Rows are points. A path goes straight from each point to the next, and from the last back to the first. The post is the endless flat space through its rows: a point in 2 columns, a line in 3, a plane in 4, and so on, so that a path can go around it. How many times does the path go around the post? Going back the other way cancels.
(in the rows, 128 means zero)

Post, 2 rows:
[[171 112  99]
 [119 142 156]]
Path:
[[135 173  85]
 [172 173 167]
 [208 142 122]
 [133 127 217]
 [173  99 158]
 [169 161 183]
 [204 133  79]
 [194 115 169]
 [175  70 131]
 [135  72  91]
 [142 121  97]
 [147 160 129]
 [162 136 140]
 [179 105 169]
 [133  71 122]
 [ 94 136 130]
 [122 145 128]
 [180 157 105]
 [155 152 167]
 [185 133 102]
 [168 148 196]
 [150 109 148]
 [ 96 100 170]
 [154 105  85]
 [144 165  83]]
Times around: 3

Post (8 x 9):
[[ 91 139 157 126 163 102 121  92 128]
 [122 119 107 151 114  92 150 116  98]
 [ 95  94 175 128 139 190 140 151 103]
 [107 136 123 134 138 125 106 126 142]
 [124 114 149 164 153 174 176 102 137]
 [127 159 130 148 157  73 135 132 128]
 [126 154 125 144 146 196 151 133  93]
 [135 187 152 146  80 140  95 150 135]]
Path:
[[111  69 171 188 127 149 150 120 115]
 [115  88 230 145 139 136 158 108 132]
 [161  92 106 112 101 137 131 144 121]
 [126 129 106 139 117 163 200 168 108]
 [ 97  79  94 173  58 130 173 141  75]
 [ 85 163  95 119 147 147 124 156 155]
 [100  94 203 118 139  85 162 117 155]
 [117 124 148  68 217  95 120 124  99]
 [106 124 147 119 150 127 127 159 127]
 [137 159  57 202  65 115 164 172 116]
 [145 162 123 200 134 137 205 101 104]
 [ 73 109 229 132 161 141 152 108 151]
 [136 224 156 160 204 155 177 205 119]
 [ 95 158  71 152 142 130 176  90  11]
 [ 81 142 140 137 169 159  86  78 127]
 [139 144 122 117 198  88 124 168 100]
 [113 154 127  95 188 151 128 114 116]
 [ 74 168 241 104  66 165 117 179 123]
 [ 55 142 235 154 151 169 111 126 173]
 [ 69  36 185 159 168 141 109 156 123]
 [128 100 123 126 129 154 128 108  35]
 [140  80 118 114 159 169 182  73 115]
 [ 79 104 124  94 185 110  83 141  89]
 [147 183 133 154 136  93  77  79 168]
 [121 115 143 127  98 138 147 121  91]
 [101 110 109 143 181 122 179  79 185]
 [ 50 160 161 139 103 188  84  94 161]
 [ 85 101  91 166  68 158  94 110 111]
 [133  99 113 169 125 143 122 126  77]
 [140 100  66 184 154 142 138  37 110]]
Times around: 3
